Each row is a point. A path goes straight from each point to the next, and from the last back to the first. The post is the endless flat space through its rows: a point in 2 columns, a line in 3, a plane in 4, and so on, so that a path can go around it. How many times does the path go around the post? Going back the other way cancels.
(in the rows, 128 means zero)

Post (2 x 3)
[[145 163 122]
 [121 116 168]]
Path (25 x 3)
[[150 155 183]
 [164 151 143]
 [146 127 160]
 [176 177 151]
 [161  94 158]
 [143 119 121]
 [100 104 159]
 [107 158 135]
 [124 163 189]
 [161 119 183]
 [162 130 129]
 [164 118 150]
 [158 161 100]
 [ 93  76 190]
 [ 81  95 136]
 [119 129 139]
 [ 69 128 149]
 [103 124 185]
 [155 175 129]
 [165 131 156]
 [153 135 116]
 [129 113 152]
 [108  99 147]
 [100 139 138]
 [114 131 166]]
Times around: 3

Post (8 x 9)
[[100 152 143 144 134 118 107 118 162]
 [131 175 123 132 110 123 158 109 110]
 [117 151 155 163 132 152 137 128 120]
 [154 105 139 103 117 109 135  66 120]
 [121 173 157 143 123 101 119 198  92]
 [149 124 102 137 163 122 118 128 121]
 [193  85 102  65 154 142 126 166 163]
 [130 101 125 177  86  98 106 141 138]]
Path (29 x 9)
[[152 166 153 119  86  79 126 109 132]
 [142 134  89 161 151 134 156 128 126]
 [ 88 112 112 103 155 128 138 126 167]
 [136 143 138  76 162 171 119 115 124]
 [127 177 181 132 123 158 129 137 138]
 [144 115 158 136 107  88 120  26 140]
 [113 135 127 173 100 107 117 247 180]
 [ 93 150 109  87 206 153 120 147 162]
 [ 86 137 105 144 154 143 124 137 122]
 [110 213 162  97 140 113 123 155  94]
 [143 171 170 134 116 151 146 121 101]
 [154 151 154 133 131 109 158 140 121]
 [159 142  76 125  90 133 195 138 143]
 [110 115 101 124 143 110 136 134  98]
 [122 166 150 101 143 148 117 180 128]
 [128 167  89 166 107 102 116 149 109]
 [159 152 126 143 195 125 107 190  95]
 [178  80 133 183 133 116 137 147 122]
 [ 86 153 127  78 111  79 145 159 170]
 [118 134  59 139  93 142 133 146 150]
 [150 106 108 184  95 127  96 140 116]
 [175 183 121  48 128 155 133 110 126]
 [178 125 121 130 108 135 142 137 135]
 [109 180 200 111 152 152 157 119 158]
 [149  99 121 137 135 127 168 132 143]
 [103 120  84 157 167 130 150 134  94]
 [117 160 157 104 127 162 111 132 126]
 [160 155 172  83 153 174 129 132 143]
 [175 125 144 166  63 147 160 143 134]]
Times around: 5
